Each point is reached from the start by the listed moves, each made 0, 1 or 2 times, or once backwards (-1), plus a little noise. Is the number of moves made odd or even? Then give how often each move was made.

Moves:
(1): +0.46 -0.27 +0.34 +0.57 -0.03
(2): +0.11 +0.47 -0.21 +0.01 -0.10
Start: +0.28 +0.23 +0.07 +0.02 +0.08
Points:
+0.24 +0.25 +0.09 -0.03 +0.05 => even (0, 0)
+0.81 +0.44 +0.20 +0.62 -0.08 => even (1, 1)
+0.90 +0.90 +0.00 +0.62 -0.14 => odd (1, 2)
-0.09 +1.00 -0.44 -0.51 +0.07 => even (-1, 1)

Moves:
(1): +0.45 -0.01 +0.17 -0.11 +0.01 +0.00 +0.03 -0.11 -0.02 -0.26 -0.11
(2): -0.08 +0.39 -0.09 +0.14 -0.15 -0.28 -0.24 -0.14 +0.24 +0.00 +0.29
(3): -0.22 -0.06 +0.31 -0.12 -0.15 +0.07 -0.21 +0.03 -0.17 -0.04 +0.02
(4): +0.13 -0.10 +0.40 +0.53 +0.11 +0.01 -0.09 +0.45 +0.24 +0.14 +0.13
(5): +0.05 -0.05 +0.13 +0.06 +0.32 -0.18 -0.32 -0.17 -0.07 -0.01 -0.02
(6): -0.13 +0.13 +0.06 -0.05 +0.46 +0.17 -0.03 +0.07 -0.45 -0.16 +0.71
(7): -0.14 +0.13 +0.21 +0.26 -0.03 -0.38 +0.56 -0.33 -0.08 -0.23 -0.21
(8): +0.02 +0.01 -0.21 -0.06 +0.15 -0.21 +0.37 +0.50 +0.16 -0.01 -0.38
(9): -0.05 +0.03 +0.15 -0.30 +0.15 +0.02 +0.19 -0.07 +0.22 +0.24 -0.06
Start: -0.10 -0.40 +0.18 -0.15 -0.06 +0.05 +0.37 -0.18 -0.30 -0.11 +0.00
Points:
+0.21 -0.69 +0.82 -1.01 +1.29 +0.21 -0.15 -0.29 -2.29 -1.42 +0.47 => even (2, -1, 2, -1, 2, 2, 0, 1, -1)
-0.23 -0.55 +0.62 +0.48 -0.57 +0.26 +0.21 +0.57 -0.36 -0.20 +0.24 => even (0, 0, 1, 1, -1, 0, 0, 0, -1)
+0.25 -0.90 +1.08 +0.27 +0.22 -0.02 -0.32 +1.29 +0.88 +0.75 -0.68 => even (0, 0, 1, 2, 1, -1, -1, 1, 1)
